Each row of a before or after table is a point. The points were changed in one or more steps. Then noise was added and the rows were shuffled. The steps act on how far a point lies along the listed directions, d1 being the first. Name the steps. A step turns or swaps two directions, mirrors them in a line or flattens them onto one, adds a multiple of one to another, or multiplies one. Angles are multiples of 10 degrees, from the lower direction toward the higher: turns from -170 to 170, lines from 10 to 170 but not 90. Use the fewest steps. Two steps may share a direction if one is a turn and the other turns, adds or multiplies; they go together, in the order done. Otherwise the lowest direction goes first.

Directions:
(1): [-19  65  12]
(2): [16 -7 67]
(3): [ 64  21 -13]
Before (14 x 3):
[[-15 -20  38]
 [ 10  46 -53]
 [-28  -4 -62]
 [-50  52   0]
 [ 24  50   0]
 [-22  -1  -9]
 [ 27 -48   3]
 [ 36  -5 -29]
 [-51 -42  36]
 [-78   1  57]
 [-14 -26  66]
 [-16   5 -26]
 [-18 -30 -30]
 [ 24 -55  48]]
After (14 x 3):
[[ 66  67  48]
 [-18  -2  28]
 [-74  30  17]
 [-45  59 -17]
 [ 47   1  -4]
 [ 65 -59 -47]
 [-30 -38 -20]
 [  6 -52  28]
 [-33 -31  53]
 [-19  93  50]
 [  1   2  25]
 [ 72   8 -18]
 [ 73 -18  27]
 [ 27 -78 -31]]
Steps: multiply d1 by 1.6; turn d2 and d3 by 120 degrees

Directions:
(1): [ 84 -34 -10 -29   3 -57 -13   3]
(2): [ 43  59 -22 -45  -7  61 -22  25]
(3): [  8 -30   1  37  67  22 -23  70]
Before, 11 rows:
[[-119   -3   16   42    7   36   29    8]
 [  21   -4   -3  -41  -49  -38   20  -40]
 [  20  -32    8   -9    9  -28   14  -16]
 [ -47   28  -18   43    0   41   23  -30]
 [ -95    4    6   40   14   42   -1    3]
 [ -56   24    6   29   26   18    8    6]
 [  91  -16  -12  -55  -14  -49    3   -7]
 [-110   -4    9   42   -6   22   12   -3]
 [  74  -12  -10  -26    1   -6  -12   27]
 [  46  -65  -16  -12  -11  -70    2  -22]
 [  22   13   12  -11   -8  -31   27   -5]]
After, 11 rows:
[[ 106  -41  -36  -38   17  -22  -29   30]
 [  64   21  -21  -60  -24    9   -8    3]
 [ 111  -28  -13  -63  -16  -70    1  -11]
 [-101   32   -3   35   16   87  -11   40]
 [  58  -48   -1  -15  -17  -66    8  -15]
 [ -69   33    9   33   27   29   13    8]
 [  41   22    8  -20    1  -15   15   12]
 [ -54   44  -21   45    5   66   18  -21]
 [-109   21    3   45   20   68   -2   15]
 [  47  -16   -4  -25   22   -2   -2   11]
 [-120   30    7   37   23   94   13   41]]
Steps: multiply d1 by 1.3; mirror d2 and d3 in the line at 120 degrees

Directions:
(1): [ 28 -45  -3  64  -6  19   7 -55 -40  74   0]
(2): [-25 -37  30  -5  48 -20  -3  27 -55  -8  90]
Before, 9 rows:
[[ -6   6   3  -2   4  -1   5   2  -5  -3   9]
 [  9  23 -14  -7 -19   7  -4  -1  23  -4 -22]
 [ 13   6  -9   8 -18   5   2 -16  10  20 -27]
 [ 10  -5  -1   3   1  -1  15  -6 -12   0  -3]
 [ -3  -4  -1  -5   9  -1   5   5   1   0  10]
 [ -8   1   9 -16  11 -12  -1  27  -2 -24  28]
 [  7   6  -3  -3 -15  10   3   4  18  -6 -27]
 [ -2  34 -12 -19 -20   1 -12   2  40 -21 -39]
 [-11  10  17 -20   5 -10  -6  14  13 -23  20]]
After, 9 rows:
[[   2   98  -38  -58  -59    5  -15   15  118  -64 -120]
 [  15   34  -18  -10  -39   18    3   -2   53  -12  -75]
 [ -36    4   27  -54   40  -34   -7   72  -10  -70   77]
 [  -9   -9    4  -11   18   -5    4   14   -7   -7   27]
 [ -12    4    8   -8   13   -5    4   10   -9  -11   22]
 [ -35   26   28  -62   23  -28  -12   55   21  -71   47]
 [  19   58  -34  -19  -50   15   -4   -5   68  -17  -81]
 [  15  -14   -1   15    1    2   17  -15  -19   13   -1]
 [  36   15  -28   32  -49   24    5  -51   31   49  -83]]
Steps: multiply d1 by 3; multiply d2 by 3

Directions:
(1): [-10  47  90 -36 -22  69 -11  63 -41   5  -2  45  18 -16  18  12  35 -40]
(2): [ -38   35  -38   22   -7   24  -29    1 -107   21   -8  -33    2   65
   -5   25   11   67]
Before:
[[  -2   -8   -6    3    8    3    0    6  -29    6  -10   -3   -4   15
     1    5   -2    3]
 [ -19   20   32  -18  -14   33   -8   36  -26    3    2   22   16   -4
     5   21   29   -5]
 [   6  -24  -26   20    7  -13    3  -20   29  -18    3   -3   -3    0
   -11   -9   -6   11]
 [   3   -5   16  -18    3    2   12   -5   35  -11   10    4   -8  -30
    -8  -12   -1   -6]
 [ -39   82   54  -21  -26   99  -36   65 -121   26   -6   24    5   40
    11   31   42   12]
 [  20    4    7   -6    5  -19   20  -15   29  -21   18    2   -3  -11
     2  -11   -7  -16]
 [   7  -15   40  -12  -10    7   12   16   50   -6   12   23    1  -26
     1  -10    6  -22]
 [   7  -11  -26    6   11  -21   11   -4   23  -19   -8  -12  -14    5
   -22   -3  -22    1]
 [   2   -2   11    0   -4    7   16   16    4   -2   -2   23    8   -1
     7    3    3  -16]
 [   8  -15  -24    7    7  -14   -6   -7    3    7    1  -13   -4    5
    10    0  -15    5]
 [  -7    7  -15   12   10   17  -18   -7  -29   -2   -2   -6    1   17
    -3   14    1   13]
 [   8    3   13    6  -17   10    1   17  -13   -5  -17    7    8  -11
    -6    0   10   -4]
 [   0   16    5   -3  -13   22   -2   17  -34   10  -11   10   -3   17
    -6   29    2   11]]
After, 13 rows:
[[  4 -11   4   3   0   0  18  11  16  -4  -3  23   8  -6   6   0  -3 -16]
 [  3  -6 -23   9   5  -6 -10  -1 -12  10  -1 -15  -4  11  11   5 -12  13]
 [ -6  13   3   3   8  29 -18   2 -32  -2  -3   5   4  11   1  16   8   2]
 [ -1  -3   4  -3   4  10   0  12 -29   5  -8   3  -3  10   1   3   1  -6]
 [ 11 -30  12   0  -4 -16  16  -3  64  -7  14   9  -5 -22  -6 -15  -5 -11]
 [ 17  -1 -12   3   7 -27  19 -26  24 -20  15 -12  -7   0   1  -9 -11   0]
 [ -2 -17 -35  25   6  -9  -2 -20   3 -13   0 -10  -4  16 -12  -3  -3  26]
 [-11  66 110 -49 -27  97 -14  80 -43  10  -2  65  11 -19  20  14  42 -55]
 [ -3  -4 -33  11   9 -14   5  -4   1 -14 -10 -20 -14  18 -23   1 -21  13]
 [ -7   8  40 -25 -10  24   2  31  10  -5   4  32  17 -24   5  12  25 -26]
 [  4 -12  -3 -10   9 -10  12 -18  37 -11   9  -8 -12 -22 -11 -12  -8   6]
 [ 12  -3  12   6 -16   3   7  16   1  -7 -16   9   7 -17  -6  -4   9 -12]
 [  6  14  24  -9 -13  25   2  24 -19   7 -12  21  -2   5  -3  27   4  -6]]
Steps: turn d1 and d2 by -40 degrees
